Each row is a point. The ring and each string are closed loops that go straight from each point to the next, and from the last back to the first. Before rounding, they use only three directions, however many columns there are. Count how often each string passes through the ring. Passing back the other way cancels.
In the rows, zero is written as 128.

Ring (7 x 3):
[[153  95 120]
 [162 137 106]
 [146 166 111]
 [123 172 139]
 [102 138 162]
 [ 99 104 157]
 [124  81 135]]
String:
[[138 156  81]
 [129 131 123]
 [133 145  99]
 [123 169  87]
 [128 148 127]
 [137 153 141]
 [149 183 142]
 [145 185  99]]
Times through: 1

Ring (6 x 4):
[[116 154 130 134]
 [ 92 170 125 131]
 [ 70 152 122 132]
 [ 84 110 124 138]
 [122  88 123 150]
 [137 115 130 144]]
String (28 x 4):
[[ 96 139 130 132]
 [ 83 156 147 110]
 [ 81 180 135 119]
 [ 87 196 114 139]
 [ 97 181 107 150]
 [103 156 114 146]
 [103 132 139 126]
 [107 143 147 117]
 [107 138 134 131]
 [109 143 121 142]
 [117 161 113 150]
 [119 166 109 154]
 [111 147 116 147]
 [106 129 138 127]
 [110 141 144 120]
 [107 141 150 114]
 [104 139 136 127]
 [103 145 118 144]
 [100 161 114 145]
 [101 132 131 133]
 [ 90 151 142 118]
 [ 81 165 142 114]
 [ 70 185 130 120]
 [ 80 156 141 115]
 [ 63 191 126 122]
 [ 64 197 113 135]
 [ 82 174 107 147]
 [ 91 155 117 141]]
Times through: 2

Ring:
[[159  94 129 152 147 133]
 [154 132 153 154 145 146]
 [127 149 164 143 138 153]
 [ 85 134 151 118 129 150]
 [ 89  80 139 130 118 141]
 [128  65 128 146 129 133]]
String (15 x 6):
[[ 63 105 154 119 112 150]
 [ 66 101 158 124 109 151]
 [ 92  95 158 139 113 150]
 [110 104 143 135 130 143]
 [110 105 133 127 136 138]
 [109  88 144 140 123 142]
 [103  49 155 157 102 145]
 [106  43 135 147 112 135]
 [107  32 147 160 101 140]
 [112  66 154 155 111 145]
 [116  99 139 137 131 140]
 [103  97 126 122 135 135]
 [ 99 106 123 115 138 135]
 [108 105 143 133 129 143]
 [ 92  99 157 137 116 149]]
Times through: 0

Ring:
[[174 154 146 153 138 155 154 140 129]
 [149 196 130 125 145 153 146 136 138]
 [ 97 193 122  94 140 140 130 127 146]
 [ 58 131 133  88 123 125 117 119 144]
 [102  87 144 121 120 120 130 127 133]
 [143  93 150 145 124 131 143 135 127]]
String, 22 rows:
[[ 73  74 134  98 118 100 120 123 136]
 [117 107 130 114 129 112 134 132 134]
 [116 133 140 122 129 136 135 130 136]
 [107 121 154 132 121 149 133 126 134]
 [141  82 160 155 119 140 142 133 125]
 [179  85 154 165 127 133 153 142 121]
 [203 100 157 179 131 144 161 146 118]
 [185 133 131 145 142 125 155 145 127]
 [148 145 134 131 137 135 145 137 133]
 [141 156 147 140 133 157 144 133 134]
 [158 186 151 150 138 177 150 135 134]
 [176 210 129 137 151 159 155 142 136]
 [167 206 112 116 155 135 151 142 138]
 [125 170 130 115 139 140 138 132 139]
 [104 164 142 117 131 153 133 126 140]
 [ 81 200 130  94 136 154 126 122 148]
 [ 71 196 114  74 140 131 122 122 151]
 [ 59 180 108  63 138 116 117 121 152]
 [ 93 149 117  88 136 113 127 128 143]
 [ 95 141 138 110 128 138 129 125 140]
 [ 43 123 151  99 114 144 113 113 144]
 [ 32  86 143  88 110 117 108 113 143]]
Times through: 4

Ring (6 x 11):
[[144 170 138 115 131 124 121 154 120 104  86]
 [113 177 161 105 117 116 136 124 137 138 103]
 [ 80 129 152 115  96 123 135 118 151 154 140]
 [ 83  77 137 136 101 127 121 129 156 146 147]
 [126  58 120 154 129 125 101 156 144 112 119]
 [147  99 114 143 136 130 102 171 126  92  98]]
String:
[[120  89 136 141 126 119 112 141 146 125 115]
 [132  65 136 153 139 113 104 141 151 122 107]
 [145  49 119 162 144 120  94 161 143 103 104]
 [152  63  98 158 138 136  90 185 126  81 104]
 [140 101  96 140 123 145 101 188 116  81 110]
 [130 119 113 131 120 138 110 170 122  97 111]
 [127 117 138 132 128 120 116 144 138 119 105]
 [153 128 135 134 144 117 109 155 129 102  83]
 [163 156 129 125 145 123 110 167 116  88  74]
 [159 186 123 113 134 133 116 175 104  82  76]
 [153 206 128 103 129 133 123 171 103  87  77]
 [153 209 156 103 139 114 128 143 118 108  67]
 [135 170 162 113 135 108 128 128 135 127  84]
 [125 146 157 120 129 111 125 127 141 132  98]
 [114 133 138 122 116 126 123 142 136 124 115]
 [103 169 143 106 103 130 134 138 130 130 119]
 [ 84 196 158  90  91 128 148 121 135 148 127]
 [ 79 176 177  98  99 112 149  98 152 168 126]
 [ 83 145 170 110 104 112 140 103 156 164 128]
 [ 99 121 158 123 114 114 129 117 153 149 122]
 [103 117 144 126 113 122 124 132 145 136 123]
 [ 89 115 134 123  98 133 126 137 143 136 140]
 [ 62  94 125 124  78 142 129 136 148 146 168]
 [ 64  61 132 137  88 132 123 126 161 155 167]
 [ 75  40 134 148 100 125 116 125 167 153 159]
 [ 82  42 117 149  98 136 111 145 155 135 159]
 [ 94  62 108 144 100 142 110 159 142 120 149]
 [112  95 126 136 115 129 114 149 140 121 125]]
Times through: 0

Ring, 6 rows:
[[167 170  72 109 145 115 118 126  99 134 139 147]
 [128 149 129 129 154 104 126 125 140 101 148 117]
 [102 118 174 135 131 123 127 128 179  97 140  93]
 [105 104 177 127 104 147 122 132 187 116 126  92]
 [135 116 136 110  92 159 115 134 157 144 116 114]
 [173 158  71 101 120 137 113 130 103 153 126 148]]
String (34 x 12):
[[111 138 138 113 149 131 118 115 182  71 144  99]
 [ 87 121 182 135 150 117 127 120 199  64 149  82]
 [ 86 111 198 147 137 114 132 128 192  85 145  81]
 [107 116 181 148 125 112 132 136 162 120 138  98]
 [119 123 158 134 122 123 127 134 155 123 134 107]
 [128 130 133 115 122 139 118 126 159 114 131 112]
 [104 109 163 111 111 159 115 123 201  93 127  90]
 [ 85  86 201 122  93 166 119 128 224  98 121  73]
 [ 94  85 206 138  88 150 126 138 198 126 121  82]
 [110  99 187 142  95 136 129 142 168 143 123  97]
 [129 124 147 129 113 130 124 136 146 137 129 114]
 [134 129 125 109 113 148 116 127 156 123 126 116]
 [134 115 121  88  87 184 105 125 178 126 111 111]
 [141 114 123  95  80 180 108 131 164 146 108 117]
 [146 115 132 116  82 156 118 141 138 169 112 124]
 [147 123 134 128  95 135 124 143 123 171 119 127]
 [145 131 130 128 109 127 124 140 123 158 126 127]
 [155 135 115 122 106 131 122 140 113 166 123 134]
 [147 138 117 120 117 130 121 134 126 144 129 128]
 [149 145  99 103 122 143 114 125 137 127 128 128]
 [183 168  43  81 121 152 105 123 103 145 123 155]
 [198 183  18  76 130 146 104 122  83 150 125 168]
 [186 175  53 106 135 117 117 131  74 161 133 162]
 [161 155 102 131 133 103 127 138  92 157 136 143]
 [149 148 109 120 131 120 122 131 120 136 135 131]
 [149 152  95 105 133 134 115 123 133 119 134 129]
 [164 175  64 100 154 120 114 119 110 114 142 144]
 [169 190  55 107 175  98 119 118  93 108 152 150]
 [156 180  71 108 171 105 118 116 113  98 151 139]
 [145 164  86 102 156 124 114 115 137  92 144 128]
 [138 148 112 113 140 126 119 123 142 108 139 121]
 [133 137 137 132 130 115 126 133 135 129 137 119]
 [127 137 143 136 137 108 129 132 139 121 141 115]
 [126 140 130 118 139 126 120 123 156 101 140 112]]
Times through: 4
String, 23 rows:
[[147 127 127 121 100 140 121 139 129 160 121 126]
 [137 132 130 122 117 131 122 133 139 136 129 120]
 [138 125 120 100 101 163 111 127 160 130 119 117]
 [134 130 132 119 116 136 120 131 147 130 129 117]
 [117 105 179 143  99 129 130 143 156 148 125 103]
 [ 94  85 207 139  88 149 127 139 196 128 121  82]
 [ 87  90 192 116  97 169 116 125 225  91 123  75]
 [113 118 151 113 116 150 117 124 185 101 129  98]
 [119 121 160 135 119 124 127 134 156 125 133 106]
 [104 109 188 147 117 119 132 137 169 122 135  94]
 [ 79  91 219 147 112 131 131 133 208  98 134  73]
 [ 89  94 214 154 110 123 134 139 187 118 133  82]
 [113 113 175 142 113 123 129 138 160 131 132 101]
 [113 110 175 139 108 128 128 138 162 133 129 101]
 [105  93 195 141  91 141 128 142 178 140 122  92]
 [112  91 175 118  76 170 117 136 189 138 112  94]
 [130 115 154 130  99 138 124 140 148 150 122 113]
 [138 127 129 117 108 142 119 133 144 139 125 119]
 [147 132 107  99 103 159 111 128 147 136 120 124]
 [168 135  73  74  83 188 100 126 139 154 106 138]
 [166 131  99 105  86 156 114 139 116 178 111 140]
 [163 134  99 104  92 154 114 137 120 168 114 137]
 [161 131 102 104  90 157 113 137 123 169 113 136]]
Times through: 0

Ring, 9 rows:
[[175  76  88  66 148 131 138 160 145 110 136 137 145 157]
 [180  97  96  75 137 115 159 138 136  99 129 120 143 158]
 [172 124 113 113 122 104 168 108 125  89 122 111 135 141]
 [158 144 131 155 110 104 164  87 119  86 119 112 125 119]
 [143 150 142 185 107 114 149  80 119  91 120 122 119 100]
 [135 135 139 187 115 131 127  96 127 104 126 139 118  92]
 [138 113 126 162 127 142 115 121 136 114 132 150 123 101]
 [147  92 111 128 139 147 112 143 143 118 136 154 131 117]
 [165  74  92  81 149 141 123 162 148 116 138 147 141 145]]
String (31 x 14):
[[168 103  87  91 129 107 154 132 127  73 129 111 138 155]
 [182 110  93  79 128  98 173 124 126  77 124 103 142 163]
 [186 121 109  89 125  98 182 112 127  91 121 105 141 156]
 [169 134 105 118 113  90 176  99 115  61 119  94 132 147]
 [165 144 115 136 108  90 177  88 113  64 117  95 129 137]
 [174 147 137 136 112  99 182  83 121  98 116 108 131 129]
 [174 124 136 122 127 121 162 107 136 126 123 132 135 126]
 [153 122 117 142 121 119 143 111 127  91 126 125 128 122]
 [135 151 126 189 101 104 146  80 110  61 120 109 116 104]
 [130 168 143 216  93 103 150  61 107  66 116 109 111  90]
 [142 163 157 204 101 114 153  66 118  99 116 123 115  89]
 [156 150 161 178 114 125 155  80 130 128 119 136 123  95]
 [156 134 146 160 120 128 146  97 133 123 123 138 126 105]
 [138 148 159 202 111 133 134  82 128 121 122 144 116  81]
 [129 142 154 208 112 138 121  88 129 117 125 148 114  77]
 [159 120 142 145 129 137 140 112 140 136 127 148 130 109]
 [153 114 123 139 128 131 134 119 135 112 129 139 129 117]
 [139 111 113 153 125 133 119 123 131  95 132 139 124 111]
 [116 100 101 172 127 145  89 136 131  83 138 149 118 100]
 [132  85 107 143 140 157  91 151 145 116 140 163 126 107]
 [156  79 114 109 149 158 110 157 155 144 139 167 136 121]
 [171  97 122 103 142 140 138 138 148 139 132 150 139 130]
 [156  96 106 115 136 134 128 139 139 108 133 140 134 130]
 [145  87  86 114 136 133 114 150 135  84 137 136 132 134]
 [154  54  62  68 154 142 105 185 146  91 145 145 141 155]
 [178  58  79  46 158 141 128 180 154 121 141 147 149 163]
 [188  74  99  52 154 136 146 162 153 136 135 145 150 159]
 [179  93 110  82 143 130 150 141 145 126 131 138 143 146]
 [172 101 111  97 137 126 148 134 140 115 130 134 139 140]
 [178 100 110  88 138 124 153 135 141 118 129 132 141 145]
 [164 103 100 104 131 118 146 131 132  91 129 124 136 142]]
Times through: 4
String:
[[175 126 137 122 127 121 164 106 136 127 122 131 135 126]
 [156 130 127 148 119 118 150 102 127  99 124 125 127 118]
 [118 161 130 222  93 106 134  70 105  51 120 110 108  88]
 [120 167 155 237  95 119 132  63 113  83 119 127 106  72]
 [149 139 158 179 119 136 140  92 135 134 123 147 122  91]
 [162 115 128 129 130 131 143 118 138 122 127 140 132 121]
 [133 111 113 161 125 135 113 123 131  92 132 141 122 107]
 [121  87 100 156 136 155  83 149 140  98 141 159 122 103]
 [138  66  88 112 149 158  88 172 149 112 145 163 133 124]
 [142  68  74 101 145 143  99 170 141  87 143 146 134 138]
 [160 101 108 112 134 129 136 134 137 106 131 136 135 133]
 [177  96 114  90 141 131 148 138 145 128 130 140 141 141]
 [192  83 102  53 149 128 158 152 149 130 132 136 150 161]
 [170 107 116 107 133 125 150 126 138 115 128 133 137 135]
 [165 108  95 103 127 109 153 126 127  77 128 113 135 147]
 [164 125  96 116 116  93 166 108 116  56 122  96 132 148]
 [172 142 126 130 113  96 180  89 119  85 117 103 132 135]]
Times through: 2

Ring (7 x 14):
[[130 136 160 107 139 117 166 104 141 106 112 162 169 108]
 [115 142 134 125 121 105 159 121 137 107  90 149 157 115]
 [126 143  90 159 104 102 117 144 109 114  87 113 118 134]
 [151 136  89 177 100 104  88 150 102 118 100 101  87 138]
 [184 123 128 173 113 111  79 136 112 119 129 114  74 127]
 [182 122 148 149 129 119 101 120 120 116 138 130 100 120]
 [159 128 161 116 144 125 141 104 130 110 134 151 147 113]]
String:
[[140 140  73 199  79  87  79 166 105 119  77  92  67 140]
 [139 142  62 175 102 109  89 155  85 118  95  88  99 148]
 [145 138  85 160 114 115 101 142  94 117 107 103 111 140]
 [149 135 103 154 118 115 107 136 103 116 112 113 114 133]
 [172 127 119 181 102 101  81 144 116 119 112 111  70 128]
 [204 116 133 214  86  89  44 153 124 124 120 105  15 124]
 [204 117 123 198 101 105  49 147 108 124 133 100  36 131]
 [179 126 116 162 122 120  85 133 100 119 133 109  91 133]
 [152 134 114 139 130 123 117 125 104 114 123 121 130 131]
 [180 122 151 158 119 110  99 125 128 116 129 132  89 117]
 [202 113 178 158 125 112  92 116 138 117 146 141  77 109]
 [186 119 166 131 143 128 114 107 124 114 151 142 118 115]
 [162 128 146 114 151 135 134 105 114 112 143 141 151 121]
 [149 133 135 124 138 124 135 114 117 111 125 137 146 122]
 [145 134 130 129 132 120 133 119 118 112 118 135 142 123]
 [155 128 168 131 128 109 138 112 145 110 119 155 129 107]
 [144 129 195 101 144 115 172  93 160 105 122 180 166  95]
 [129 133 196  89 146 114 190  89 166 102 114 188 185  92]
 [119 141 144  99 143 122 173 105 131 105 110 157 185 114]
 [122 142 126 112 137 121 158 114 120 108 108 143 172 121]
 [131 138 134 128 125 111 145 120 129 109 104 143 147 118]
 [130 136 152 137 113  96 148 122 150 108  92 154 133 108]
 [127 137 147 143 108  92 145 126 150 108  86 151 128 109]
 [106 144 133 147  97  83 154 134 153 107  64 150 133 110]
 [102 150  91 135 113 106 148 136 113 109  78 125 156 131]
 [120 145  90 135 122 117 135 133 101 112  97 118 151 135]
 [134 139 107 145 117 111 124 133 112 113 101 122 129 129]
 [139 137 105 173  95  93 105 147 121 115  87 116  93 128]]
Times through: 5

Ring, 10 rows:
[[110 149 126 129 128 124 147 125 117 103  85 102 142 124]
 [115 145 124 101 168 156 137  68 123 119 124 111 140 118]
 [122 144 123  93 177 165 134  57 124 126 142 115 135 119]
 [141 143 117  94 165 154 132  85 123 130 152 117 123 135]
 [151 143 114 106 141 135 135 126 120 126 144 114 115 147]
 [152 145 118 123 116 123 139 164 114 120 130 111 106 148]
 [135 146 133 147  91 122 148 194 101 112 107 105  96 129]
 [123 147 139 155  86 123 151 196  98 107  94 102  98 120]
 [113 149 138 156  88 117 153 187 101 100  77  98 113 117]
 [109 150 131 146 103 114 152 163 110  98  72  98 131 122]]
String, 27 rows:
[[112 147 139 141 114 139 148 148 104 109  98 103 114 110]
 [100 150 142 154  98 125 154 165 102  98  70  97 123 107]
 [100 152 130 157  89  96 157 178 111  87  44  93 143 125]
 [115 151 118 142 101  89 152 167 120  92  57  96 150 142]
 [120 148 123 128 122 119 146 138 117 105  91 103 136 132]
 [117 147 128 123 134 137 143 120 115 112 106 106 129 122]
 [120 146 125 119 137 136 142 116 117 112 108 107 131 125]
 [112 145 133 112 156 162 140  85 114 120 124 110 126 108]
 [106 143 133  93 188 185 135  34 120 127 141 114 135  99]
 [117 143 121  80 198 176 131  23 129 129 148 117 145 115]
 [132 144 112  86 178 149 132  61 131 125 139 115 145 137]
 [131 145 121 111 144 140 139 111 119 119 125 111 127 132]
 [126 143 129 104 161 166 136  84 115 127 145 114 118 116]
 [137 141 123  88 178 174 130  63 121 136 167 120 117 123]
 [158 142 106  88 161 139 129  99 129 131 158 119 123 156]
 [157 145 105 107 132 114 136 141 126 120 132 112 124 163]
 [135 146 122 121 127 130 141 139 115 116 118 109 119 136]
 [134 144 130 118 135 152 139 127 109 125 139 112 104 123]
 [150 143 125 124 118 136 139 161 108 124 140 112  94 138]
 [164 146 115 139  84  98 143 219 110 114 118 108  95 163]
 [150 147 116 141  87  96 146 207 112 108 101 104 108 156]
 [130 146 127 131 116 128 144 154 110 113 111 106 113 130]
 [120 145 141 135 121 153 145 142 101 118 121 108 100 108]
 [116 146 149 151  99 148 149 173  93 113 109 104  90 102]
 [121 147 136 141 108 133 147 162 104 111 103 104 108 119]
 [126 149 127 156  79  96 153 207 107  98  73  98 117 138]
 [128 148 123 135 109 114 146 163 113 107  95 103 123 136]]
Times through: 4
String:
[[105 145 128  97 180 168 137  45 123 120 125 111 145 107]
 [104 146 133 111 160 160 141  75 116 116 114 108 136 105]
 [116 146 132 123 136 145 143 117 112 114 111 107 124 116]
 [120 149 121 134 113 108 148 152 118 101  81 101 138 137]
 [110 152 125 154  88  90 155 185 113  89  51  94 141 134]
 [102 152 138 173  66  93 161 214 101  86  40  90 125 120]
 [101 147 152 156 100 147 153 165  93 107  91 101 101  93]
 [118 146 137 137 116 141 146 148 104 113 108 105 109 113]
 [130 148 125 139 103 113 147 173 111 107  95 103 118 136]
 [131 148 129 154  80 103 151 208 104 102  84 100 108 137]
 [124 148 143 167  69 117 154 222  92 104  87  99  89 119]
 [113 146 155 161  89 150 152 188  86 112 105 103  81  95]
 [118 146 142 145 106 142 148 163  99 112 106 104 100 109]
 [125 147 130 140 106 122 147 167 108 108  98 103 115 128]
 [123 150 129 161  72  92 155 215 105  95  65  96 117 136]
 [106 152 138 177  58  90 161 228  99  86  41  90 119 123]
 [101 150 140 155  95 120 155 171 103  97  66  96 124 111]
 [105 147 139 134 127 147 147 125 107 110  99 104 122 105]
 [116 147 130 126 130 137 145 125 113 111 103 105 127 120]
 [126 147 122 124 126 125 143 136 117 111 105 106 128 133]
 [116 148 114 106 155 127 141  88 130 109  99 106 157 135]
 [108 145 126  91 188 170 135  34 126 122 130 113 148 110]
 [107 143 135  93 189 190 134  33 118 129 147 116 131  96]
 [117 144 132 107 160 165 138  81 115 123 133 112 124 110]
 [129 146 121 118 134 130 141 126 118 114 113 108 128 134]
 [126 145 112  95 167 139 136  74 131 118 122 111 150 137]
 [115 145 120  91 181 158 135  48 128 121 128 113 149 121]]
Times through: 5

Ring:
[[130 113 141  80 155 181 134 104 143 137 137 138 105 118]
 [127 126 131  97 173 154 157 136 129 140 148 161 132 103]
 [131 148 115 125 152 118 162 163 111 132 149 153 160 109]
 [138 159 110 141 118 104 155 164 104 123 141 129 164 125]
 [145 158 114 141  79 112 133 143 108 115 127  93 148 148]
 [148 151 118 130  63 130 113 121 118 111 120  74 130 161]
 [147 138 124 111  68 154  97 101 132 113 118  69 113 163]
 [139 120 135  88 108 180 106  90 144 125 125  96  99 145]]
String, 33 rows:
[[130  97 161  66 158 205 140  79 151 142 128 135  76 119]
 [133 117 143  90 144 172 141 106 136 135 133 132 105 122]
 [134 130 126 100 134 156 130 121 133 129 138 126 125 126]
 [136 135 125 108 125 147 133 127 127 127 136 122 130 129]
 [132 121 143  97 151 162 157 118 129 137 135 143 113 115]
 [135 139 119 112 129 140 135 135 124 127 139 126 139 126]
 [130 150 104 120 151 121 144 164 118 129 154 150 168 111]
 [126 155 102 129 175 104 169 186 107 135 163 176 184  94]
 [127 147 120 127 175 112 187 174 105 139 154 177 164  94]
 [131 164 101 145 154  89 175 192  97 130 157 164 188 103]
 [135 170  92 149 126  87 151 187 100 122 152 139 190 119]
 [138 159 102 135 113 109 134 161 111 120 143 120 167 130]
 [136 141 125 119 127 134 148 138 118 128 136 128 137 125]
 [136 136 130 115 130 140 151 133 119 130 135 130 131 124]
 [132 144 128 128 150 119 179 157 106 134 142 154 148 108]
 [131 156 112 138 152 100 178 178 100 132 151 160 172 105]
 [129 148 120 129 165 112 182 171 105 136 151 169 162  99]
 [127 155 105 132 173 102 175 186 105 135 160 176 182  94]
 [128 153 101 125 162 112 154 176 113 131 159 161 177 103]
 [124 136 119 107 186 135 166 160 122 141 158 177 156  93]
 [122 121 133  89 201 158 168 141 131 147 156 184 135  88]
 [125 120 131  85 182 166 148 129 138 142 151 165 128 100]
 [134 137 114 103 131 149 118 131 133 126 143 124 140 127]
 [135 131 129 103 128 154 132 120 130 129 135 122 124 128]
 [131 107 156  80 154 187 149  94 141 140 130 138  89 118]
 [132 101 156  69 147 202 130  79 151 138 127 126  79 125]
 [136 102 147  64 126 209 100  69 159 131 125 103  78 140]
 [136 107 151  76 127 195 121  79 148 133 123 110  82 135]
 [137 119 143  92 125 173 132 100 137 131 127 116 101 132]
 [138 134 126 106 113 152 123 118 130 125 132 110 123 137]
 [140 136 116 103  99 156  99 113 137 119 132  94 126 147]
 [139 114 132  75 107 195  83  79 157 123 126  89  94 149]
 [134 101 152  66 138 206 116  74 155 135 126 116  78 131]]
Times through: 0
String (29 x 14):
[[141 172  93 151  96  89 135 174 101 114 142 112 181 136]
 [143 172  92 150  84  93 123 167 104 111 139 100 177 144]
 [138 139 126 116 116 139 138 129 121 125 132 117 131 132]
 [140 138 136 122 112 137 154 126 115 127 126 116 122 133]
 [148 158 118 145  65 111 134 137 105 112 120  82 140 155]
 [151 159 117 144  49 115 120 128 109 108 116  67 136 165]
 [148 143 130 127  69 137 125 113 118 115 116  78 117 158]
 [142 137 130 115  99 146 129 116 124 122 125 100 120 143]
 [144 147 114 121  82 136 108 124 124 115 128  87 135 152]
 [152 154 103 125  36 137  69 110 130 101 118  44 133 180]
 [152 141 116 111  40 158  68  90 138 105 113  42 111 180]
 [147 143 110 111  64 152  78 106 136 109 123  64 125 166]
 [139 131 129 104 108 157 121 111 132 124 128 104 116 140]
 [138 119 143  92 119 175 127  96 138 129 125 110  98 136]
 [136  99 155  64 124 212 107  63 158 132 121 102  69 140]
 [134 107 142  70 131 199 105  80 155 131 129 110  88 135]
 [135 124 124  88 127 173 106 106 144 127 136 113 117 134]
 [135 131 125 101 128 156 125 120 133 128 136 120 125 129]
 [130 111 150  84 161 179 153 105 138 141 135 146 100 113]
 [122  97 159  66 203 195 167 103 145 152 143 177  94  92]
 [123 115 137  82 192 171 157 126 138 145 151 173 122  95]
 [130 138 114 106 153 141 137 145 128 132 150 146 149 113]
 [133 134 126 108 142 145 146 134 125 132 141 138 134 118]
 [130 128 137 104 158 149 163 132 123 138 141 152 127 109]
 [125 137 126 114 185 128 183 162 114 142 154 181 153  91]
 [128 157 104 134 166 100 172 186 104 133 159 171 182  98]
 [130 149 118 130 158 111 178 170 105 134 150 162 162 103]
 [134 139 130 120 141 131 165 143 114 133 138 142 137 116]
 [137 147 117 125 119 125 143 145 115 125 138 123 146 128]]
Times through: 2
